Each row of a before or after table is a point. One or more steps were done to the points. Then noise was added and the rows were shuffled. The steps act on how far a point lies along the listed directions, d1 being the first. What was done? A step turns or swaps two directions, mirrors them in a line or flattens them onto one, adds a multiple of one to another, or multiplies one. Angles are multiples of 10 degrees, from the lower direction toward the higher: turns from -170 to 170, lines from 10 to 170 but not 90. Use the fewest steps. Two steps may share a direction if one is a turn and the other turns, adds or multiplies; they go together, in the order done. Otherwise the lowest direction goes first.

Directions:
(1): [-0.38,-0.27]
(2): [+0.27,-0.38]
Before:
[[+0.05,-0.43],
[+0.08,+0.21],
[-0.45,-0.17],
[-0.06,+0.35],
[-0.56,+0.12],
[-0.15,-0.17],
[-0.69,+0.08],
[+0.48,-0.18]]
After:
[[-0.36,+0.03],
[+0.19,-0.51],
[+0.16,+0.47],
[+0.14,+0.18],
[-0.17,-0.08],
[+0.45,-0.07],
[-0.15,+0.59],
[-0.06,+0.69]]
Steps: mirror d1 and d2 in the line at 100 degrees

Directions:
(1): [+0.24,+0.03,-0.67,-0.23,+0.26,-0.14]
(2): [-0.24,-0.47,-0.24,-0.15,-0.21,+0.49]
(3): [+0.70,+0.00,+0.15,-0.05,-0.10,+0.35]
(4): [-0.17,+0.61,-0.06,-0.34,-0.25,+0.26]
(5): [-0.10,-0.06,+0.30,-0.42,+0.58,+0.16]
Before:
[[-0.20,-0.05,-0.15,+0.05,+0.02,-0.15],
[-0.19,-0.21,+0.38,-0.18,-0.02,+0.49],
[+0.07,-0.12,-0.03,+0.12,-0.08,+0.06],
[+0.07,+0.10,-0.01,-0.02,-0.11,+0.02],
[-0.27,+0.77,-0.13,-0.27,-0.11,+0.09],
[-0.51,+0.12,+0.08,+0.13,+0.04,-0.29],
[-0.26,-0.13,-0.23,+0.01,-0.01,+0.43],
[-0.33,+0.15,-0.29,-0.04,-0.09,+0.21],
[-0.51,+0.05,+0.07,+0.03,-0.17,-0.41],
[-0.58,-0.87,-0.52,-0.40,-0.45,+0.79],
[+0.00,-0.09,+0.33,-0.51,+0.64,+0.25],
[-0.13,-0.10,+0.32,-0.18,+0.07,-0.03]]
After:
[[+0.27,-0.02,+0.03,-0.06,-0.04,+0.15],
[-0.30,-0.31,-0.24,+0.14,+0.04,+0.29],
[-0.46,+0.37,-0.20,-0.06,+0.04,-0.09],
[-0.63,-1.27,-0.49,-0.15,-0.23,+0.45],
[+0.18,+0.04,+0.05,-0.06,-0.07,+0.07],
[-1.24,+0.15,-0.10,+0.16,+0.14,-0.64],
[-0.57,-0.04,-0.21,+0.02,+0.11,-0.31],
[-1.29,+0.02,-0.05,+0.02,+0.04,-0.76],
[-0.17,-0.07,+0.21,-0.02,-0.12,-0.13],
[-0.60,-0.10,-0.32,+0.05,+0.07,-0.01],
[+0.15,-0.09,+0.04,+0.07,-0.02,+0.14],
[+0.09,-0.32,+0.30,+0.10,-0.24,+0.43]]
Steps: multiply d4 by 0.4; turn d2 and d4 by -20 degrees; multiply d3 by 2.5; multiply d5 by 0

Directions:
(1): [+0.20,-0.48,+0.15,-0.67,-0.04,-0.25,+0.04,+0.18,+0.12,-0.07,-0.11,+0.65]
(2): [+0.24,-0.38,-0.28,+0.33,+0.20,-0.67,+0.02,+0.27,-0.39,-0.37,+0.05,-0.22]
(3): [-0.31,-0.09,+0.66,-0.30,+0.42,-0.27,-0.01,-0.46,-0.33,+0.04,+0.04,-0.31]
Before:
[[-0.05,-0.15,+0.35,-0.56,+0.00,+0.09,-0.09,-0.05,+0.09,+0.17,+0.01,+0.40],
[+0.21,-0.21,-0.22,-0.06,-0.17,-0.20,+0.10,+0.31,+0.10,-0.33,+0.13,+0.36],
[+0.13,-0.40,-0.59,+0.06,-0.41,-0.33,+0.06,+0.57,+0.10,-0.14,-0.27,+0.15],
[+0.35,-0.32,+0.12,-0.47,+0.08,-0.20,+0.17,+0.02,+0.06,-0.10,-0.02,+0.20],
[-0.21,+0.02,+0.52,-0.34,+0.38,-0.32,-0.08,-0.59,-0.23,-0.01,+0.03,-0.17],
[+0.11,-0.26,+0.13,-0.13,+0.20,-0.37,+0.12,+0.14,-0.26,-0.20,+0.01,+0.01],
[-0.19,-0.15,+0.49,-0.58,+0.07,+0.10,+0.10,-0.24,+0.21,+0.19,-0.10,+0.32],
[-0.11,+0.66,+0.09,+0.32,-0.10,+0.76,-0.02,-0.34,+0.10,+0.35,-0.05,-0.31],
[+0.00,+0.48,-0.01,-0.07,-0.53,+0.80,+0.07,+0.19,+0.61,+0.20,-0.07,+0.51],
[-0.07,+0.50,-0.21,-0.02,-0.34,+0.72,-0.23,-0.20,+0.64,+0.30,-0.05,+0.36],
[+0.00,+0.46,-0.55,+0.38,-0.40,+0.65,+0.05,+0.18,+0.66,+0.34,-0.07,+0.09],
[-0.31,-0.03,+0.90,-0.93,+0.30,+0.19,+0.04,-0.41,+0.33,+0.31,-0.15,+0.45]]
After:
[[+0.36,-0.42,+0.19,-0.74,-0.08,-0.13,+0.06,+0.14,+0.10,+0.05,-0.20,+0.74],
[+0.04,-0.38,+0.21,+0.21,+0.71,-1.02,+0.01,+0.02,-0.59,-0.37,+0.04,-0.44],
[-0.01,-0.34,+0.07,+0.23,+0.33,-0.57,+0.10,-0.02,-0.34,-0.27,+0.02,-0.32],
[+0.02,+0.23,-0.26,+0.42,-0.18,+0.06,+0.10,+0.20,+0.08,-0.23,+0.17,-0.09],
[+0.58,-0.52,-0.30,-0.10,-0.25,-0.48,+0.09,+0.78,+0.07,-0.41,-0.10,+0.72],
[+0.44,-0.51,-0.50,-0.38,-0.33,-0.13,+0.11,+0.60,+0.55,+0.01,-0.19,+0.87],
[+0.47,-0.55,-0.48,-0.29,-0.08,-0.52,-0.18,+0.41,+0.23,-0.26,-0.12,+0.79],
[+0.24,+0.09,-0.08,+0.37,+0.18,-0.14,+0.14,-0.07,-0.16,-0.14,+0.12,-0.57],
[-0.18,+0.37,+0.14,+0.26,+0.13,+0.22,+0.10,-0.12,-0.18,-0.01,+0.07,-0.40],
[-0.24,+0.12,+0.48,-0.09,+0.40,-0.34,-0.13,-0.62,-0.31,-0.05,+0.03,-0.42],
[-0.08,+0.13,-0.56,+0.39,-0.51,+0.22,+0.01,+0.28,+0.21,+0.11,-0.24,-0.19],
[+0.05,-0.26,-0.06,+0.23,+0.23,-0.42,-0.08,+0.14,-0.40,-0.18,+0.14,-0.25]]
Steps: turn d1 and d2 by 130 degrees; add -0.3 times d3 to d1

Directions:
(1): [+0.29,+0.30,+0.18,+0.23,-0.08,+0.37,+0.51,-0.25,-0.32,-0.22,-0.07,-0.54,+0.34,-0.23,+0.22,-0.18,-0.15,+0.94,+0.08,-0.05,-0.45,-0.15,-0.04,+0.15]
(2): [+0.04,+0.20,+0.00,+0.28,+0.38,+0.40,+0.01,-0.14,+0.12,+0.12,-0.35,-0.22,-0.10,+0.36,+0.32,+0.57,-0.85,-0.31,+0.24,-0.13,+0.37,-0.57,+0.16,+0.03]
(3): [-0.52,+0.32,+0.19,+0.43,+0.38,+0.08,-0.47,+0.09,-0.11,+0.33,-0.17,-0.06,+0.19,-0.29,-0.07,-0.66,+0.06,+0.04,-0.41,+0.00,+0.23,-0.11,+0.65,+0.48]
(4): [-0.12,-0.43,+0.63,+0.40,-0.11,-0.39,+0.08,+0.56,-0.43,-0.21,-0.39,-0.04,+0.46,+0.15,-0.34,+0.46,-0.17,-0.09,-0.18,+0.55,-0.18,-0.06,+0.01,+0.01]
Before:
[[-0.16,+0.67,-0.09,+0.28,+0.32,+0.68,-0.02,-0.32,+0.12,+0.12,+0.12,-0.43,-0.02,-0.17,+0.48,-0.40,-0.35,+0.70,-0.19,-0.36,+0.11,-0.16,+0.06,+0.26],
[-0.08,+0.08,+0.29,+0.09,-0.46,-0.22,+0.00,+0.10,-0.53,-0.02,+0.11,-0.12,+0.55,-0.45,-0.22,-0.53,+0.68,+0.89,-0.29,+0.19,-0.58,+0.57,-0.01,+0.18],
[+0.37,-0.34,-0.01,-0.41,-0.47,-0.39,+0.65,-0.07,-0.07,-0.30,+0.08,+0.07,+0.08,-0.01,+0.03,+0.21,+0.39,+0.25,+0.03,+0.23,-0.51,+0.56,-0.62,-0.35],
[-0.20,+0.17,+0.46,+0.32,+0.16,+0.19,+0.08,+0.04,-0.28,-0.12,-0.29,-0.41,+0.48,-0.10,+0.14,-0.29,+0.05,+0.56,-0.28,+0.11,-0.15,-0.14,+0.23,+0.36],
[+0.45,-0.05,-0.20,+0.16,+0.20,+0.42,+0.48,-0.14,-0.12,-0.26,-0.30,-0.35,+0.27,+0.30,+0.30,+0.72,-0.61,+0.18,+0.46,+0.07,-0.11,-0.34,-0.40,-0.25],
[-0.15,-0.03,+0.21,+0.04,+0.28,+0.00,-0.22,+0.26,+0.02,-0.03,-0.21,+0.16,-0.11,+0.29,+0.02,+0.17,-0.38,-0.40,-0.04,+0.07,+0.38,-0.21,+0.40,+0.07],
[+0.10,+0.19,+0.36,+0.42,+0.24,+0.19,+0.06,+0.07,-0.19,+0.12,-0.36,-0.53,+0.25,-0.04,+0.08,-0.04,-0.44,+0.44,+0.10,+0.11,-0.01,-0.59,+0.28,+0.21],
[-0.52,-0.24,+0.01,-0.01,+0.32,-0.05,-0.75,+0.28,+0.37,+0.27,+0.00,+0.42,-0.33,+0.31,-0.22,+0.45,-0.29,-1.23,-0.12,+0.12,+0.76,+0.02,+0.36,-0.01],
[+0.07,+0.24,+0.12,+0.22,+0.17,+0.18,+0.20,-0.13,-0.20,-0.05,-0.05,-0.41,+0.07,-0.16,+0.20,+0.18,-0.25,+0.53,-0.13,+0.24,-0.17,-0.28,+0.28,+0.05],
[+0.09,+0.16,+0.11,+0.48,+0.14,+0.24,+0.20,+0.11,-0.13,-0.07,-0.46,-0.37,+0.18,+0.14,+0.11,+0.35,-0.63,-0.09,+0.20,-0.02,+0.11,-0.39,-0.01,+0.12],
[+0.10,+0.43,+0.11,+0.22,+0.25,+0.45,+0.29,-0.20,-0.06,+0.14,-0.39,-0.48,+0.16,-0.11,+0.33,-0.11,-0.49,+0.39,+0.02,-0.07,+0.09,-0.42,+0.36,+0.20]]
After:
[[+0.09,-0.25,+0.37,-0.20,-0.41,-0.36,+0.45,+0.24,-0.35,-0.27,-0.07,-0.15,+0.35,-0.37,-0.25,-0.37,+0.54,+0.61,-0.19,+0.42,-0.61,+0.30,-0.16,-0.04],
[-0.19,-0.13,-0.57,-0.73,-0.17,-0.06,-0.49,-0.20,+0.57,+0.12,+0.81,+0.56,-0.51,-0.21,-0.18,-0.44,+0.77,-0.52,-0.06,-0.31,+0.22,+0.70,-0.07,-0.18],
[+0.03,-0.22,-0.04,-0.57,-0.16,-0.35,-0.12,+0.16,+0.09,-0.15,+0.31,+0.40,-0.21,-0.04,-0.18,-0.37,+0.51,-0.04,-0.14,+0.03,-0.02,+0.46,+0.04,-0.07],
[+0.18,+0.04,+0.22,-0.04,-0.39,+0.10,+0.49,+0.02,-0.26,-0.30,+0.26,-0.31,+0.26,-0.25,+0.09,-0.09,+0.20,+1.08,-0.21,+0.14,-0.65,+0.42,-0.56,-0.09],
[+0.10,-0.43,+0.41,-0.08,-0.29,-0.24,+0.39,+0.26,-0.19,-0.41,-0.16,-0.11,+0.34,+0.29,-0.05,+0.52,+0.16,+0.06,-0.09,+0.43,-0.33,+0.11,-0.40,-0.16],
[-0.19,-0.17,+0.19,+0.19,-0.33,-0.50,-0.02,+0.46,-0.24,-0.15,+0.00,+0.07,+0.27,-0.32,-0.46,-0.46,+0.61,+0.02,-0.24,+0.31,-0.34,+0.47,-0.12,+0.13],
[+0.02,-0.10,+0.30,+0.09,-0.07,-0.29,+0.14,+0.21,-0.37,-0.23,-0.01,-0.21,+0.20,-0.19,-0.14,+0.17,+0.21,+0.40,-0.29,+0.51,-0.37,+0.05,+0.14,-0.05],
[-0.23,+0.34,+0.24,+0.59,+0.64,+0.25,-0.02,-0.10,+0.02,+0.29,-0.70,-0.26,+0.15,+0.33,+0.32,+0.42,-0.87,-0.38,-0.14,+0.13,+0.50,-0.48,+0.51,+0.21],
[+0.20,-0.47,+0.38,-0.12,-0.36,-0.62,+0.10,+0.44,-0.23,-0.10,+0.08,-0.02,+0.33,-0.13,-0.40,-0.11,+0.49,+0.39,-0.03,+0.45,-0.43,+0.11,-0.18,-0.15],
[+0.33,-0.07,+0.30,+0.29,-0.05,+0.20,+0.28,+0.08,-0.27,-0.09,-0.51,-0.27,+0.25,+0.61,+0.28,+1.35,-1.03,-0.19,+0.40,+0.16,+0.01,-0.44,-0.20,-0.26],
[-0.44,-0.04,+0.18,+0.50,+0.24,-0.19,-0.29,+0.47,-0.41,+0.02,-0.14,-0.03,+0.67,-0.41,-0.34,-0.62,+0.53,+0.30,-0.51,+0.36,-0.27,+0.19,+0.37,+0.32]]
Steps: turn d1 and d4 by 50 degrees; turn d2 and d3 by 160 degrees; multiply d2 by 1.3
